Each wall is flat, endless, passes through zero and stands at right angles to its row. A trip goes straight from one point to another. Which walls does it cross, in order?

Walls:
(1): [-0.92 -1.77  2.37]
(2): [-2.05  0.09  1.52]
Trips:
[-3.75  0.16  1.07] to [-1.82 -1.11  0.61] -> none
[ 0.14 -0.64  0.39] to [ 2.88 -0.78  4.56] -> none
[-1.28 -0.66 -1.33] to [-0.23  0.37  1.73] -> 1
[-0.74 -1.04  1.31] to [ 2.21 -1.30 -2.40] -> 2, 1
[ 2.72 -2.29  1.71] to [-0.63  1.51 -0.19] -> 1, 2
[-0.44 -2.21  0.02] to [-0.76 -1.24  1.53] -> none
[ 2.47 -1.86 -1.08] to [-1.88  1.97 -1.80] -> 2
[-1.07 -0.17  2.48] to [ 1.63 -1.84  0.88] -> 2
[-0.17  0.90 -1.89] to [ 0.35  0.58 -2.79] -> none
[-0.58  1.46  0.57] to [-2.55  1.26  2.21] -> 1
[-4.81  1.09  1.03] to [ 2.21 -2.41  2.33] -> 2

Walls:
(1): [-1.16  1.14  1.95 -0.06  0.85  0.76  0.17 -4.73  1.94  1.17 -0.66 -2.31]
(2): [-0.72 -2.17  1.11  2.67 -0.48 -0.65  1.15  2.28 -2.42 -0.28 -0.02 -2.01]
(3): [-0.42 -0.39  2.40 -1.89 -0.49 -2.05  1.17  1.21 -3.31  0.69  0.66  1.44]
(4): [ 0.03  2.33 -0.73 -0.54  0.71 -1.54  0.87  0.06 -0.45  3.01  1.62  1.02]
(5): [-0.87 -0.62  1.35  1.70 -3.53  2.78 -0.55  0.26  1.46  1.12 -0.58 -0.79]
Trips:
[-1.34  0.85 -0.45 -0.78 -0.53  0.91 -4.09  0.76  1.95 -2.94 -1.30  0.64] to [-0.21  0.04 -2.21  0.14  0.49 -1.53 -1.94  1.62 -0.45 -1.01 -1.27 -0.89] -> 5, 2
[-2.17 -1.46  4.06  0.17  0.72  0.94 -1.26  0.14  0.51  1.51 -0.11 -2.47] to [ 2.12  4.54 -2.88  2.87 -1.87  1.51 -1.55 -1.37 -1.80 -2.24 -1.62  2.88] -> 3, 2, 1, 4
[-0.91  3.65  3.03  2.63  2.07 -1.58 -0.41 -1.52 -1.45  0.63  0.14 -0.41] to [-1.18  2.09 -0.49 -1.28 -0.08 -0.17  2.14 -1.09  1.14 -0.67 -2.39  0.38] -> 2, 3
[ 1.09  1.03  1.97 -0.28  0.72  1.88 -0.57  0.59  0.05 -1.85  1.13 -0.35] to [ 0.21 -0.13  0.76 -0.49 -0.17  2.47 -1.01  2.70 -0.05 -2.75  2.94  0.37] -> 1, 2, 3
[-3.51  0.57 -2.04 -1.88 -1.01  0.89  2.33  3.50 -0.37  2.33 -4.03 -1.10] to [ 0.34  0.98  1.44  2.06  1.59  1.81 -1.39  1.88 -0.71  1.98  0.43  2.51] -> none
[ 2.51 -0.40  0.01 -0.46  0.75 -1.04  0.74 -1.65  0.64 -0.07  0.24 -1.02] to [-3.47 -1.26  0.12 -4.33 -3.75  2.87  1.67 -0.52  1.84 -1.10 -4.11  0.71] -> 4, 5
[ 0.86 -1.67  1.11 -0.84 -0.91  3.41  0.72  2.22 -3.53 -3.65 -1.85  0.25] to [-1.25 -1.75  1.94  2.57 -2.81 -0.30  2.37  1.38 -1.26 -0.72  0.81  0.20] -> none
[-3.07 -0.55 -0.29  2.96 -1.18  0.54 -0.32 -0.80  3.36 -2.90 -1.54  2.24] to [-0.44 -0.85  3.13 -0.42 -0.45 -1.19 -2.88 -0.25 -0.58  1.63 -1.89  1.99] -> 3
[-3.11 -2.94 -0.87 -1.84 -2.08  2.72  1.57  1.33 -2.71 -1.45 -0.24 -1.24] to [-0.42  0.32 -1.62 -0.02  3.60 -2.12  2.04 -2.07 -2.20  0.74 -1.48 -1.70] -> 5, 1, 4
[ 0.89 -3.23 -0.11 -0.90  2.18 -0.90 -0.17  0.23 -2.56  1.28  3.10  1.55] to [-0.95 -0.08 -0.61  1.17  0.71  1.08 -1.38 -1.39 -0.79  2.61  0.81  2.15] -> 2, 1, 5, 3

Walls:
(1): [ 2.45 -2.33  1.07 -1.23  2.60 -1.05 -0.41  0.71  1.87  1.68 -0.10 -1.10
  1.33 -3.59  3.88 -0.11 -0.45 -0.29 -2.74 -3.05  1.14 -2.70  1.60  3.00
  0.58 -2.79  0.39  0.03 -0.18  2.60  0.24  1.41]
(2): [-0.38 -0.16 -1.92  2.33  0.70  2.48 -2.45 -0.90  2.03 -1.80  0.98  0.36
  0.01 -2.23  2.07 -2.76  2.19  0.96  0.10  0.84 -0.05 -0.27 -1.67 -1.64
  0.61  0.59 -3.06 -1.66 -1.46  0.61 -1.09  2.14]
(3): [ 0.68  1.83 -0.97  0.59  3.86 -1.11 -2.12 -1.49  2.64 -0.42  1.34 -0.65
 -0.12 -1.42  5.43  0.20  0.76  1.92 -1.44  1.55  3.14 -1.28 -2.59  0.92
  2.08  0.00  1.38  0.49  2.25 -2.12  0.63 -0.03]
(4): [ 0.05 -2.04 -4.06 -2.92  2.50 -2.20 -3.99 -2.87  0.36 -1.32 -1.39 -2.46
  0.44  0.45 -0.92  3.16 -0.52 -0.60 -1.69 -0.73  2.49  1.21  1.11 -0.56
 -1.88 -1.59 -1.12  0.26  1.76  1.02 -0.22 -0.68]
(5): [-0.12 -0.24  2.48  1.17 -1.25 -1.89  1.20 -3.95  1.01  0.09  0.08  0.40
 -0.66  0.76  0.54 -2.48  0.08 -1.92 -1.79 -0.04 -0.07  2.71  2.15  0.02
  2.10 -0.08  1.07 -2.61 -2.26  0.39  0.69 -0.25]
(6): [-1.27 -0.29  0.21  0.05 -2.25 -0.70  0.54  1.93  1.16  1.59  2.41  2.46
  1.54 -0.91 -2.49  0.79  1.84 -1.53  0.10  0.00 -2.00  1.43  1.89 -2.61
 -0.46 -0.48 -1.34  1.31 -3.81  0.95 -0.09  0.08]
Trips:
[-2.43  2.61 -0.49 -0.95  0.03  1.00 -1.12  0.62  3.19  1.64 -3.87 -1.43
  1.46  0.13  0.22  0.36 -2.62  3.10 -0.42  0.97  1.73 -0.90 -3.04 -1.10
 -0.97 -2.22 -0.05  1.76 -2.71 -0.32  1.42 -0.21] to [-1.42  1.59  0.63 -0.44 -1.51  0.14 -0.57  1.54 -2.01  1.77  0.24 -0.18
 -1.34  0.20  1.04 -0.87  0.41 -1.32  3.05  4.07 -1.38  1.59 -0.98  1.21
 -2.16 -0.81  0.23 -1.09  2.18 -2.71  0.51  2.67] -> 1, 4, 2, 3
[-0.26  0.20  1.90 -1.24  3.03  0.61 -3.57  1.38  1.53 -4.63 -2.16  1.70
  0.40 -1.30 -1.29  5.55 -1.05 -0.46  2.07  0.58  0.80 -0.98  0.10  2.08
  0.11  0.12  2.12  0.26  0.22 -2.03 -0.82 -1.57] to [ 3.81 -2.76  0.75 -1.79 -2.48  2.11  0.55  1.66  1.51 -0.67 -1.54 -0.03
 -0.37  1.12 -3.83 -0.63 -5.69 -0.02 -1.82  1.58  1.46 -1.41 -1.33 -2.20
  0.44 -2.79  2.90  3.37 -0.62 -3.83  1.86  0.41] -> 1, 3, 4
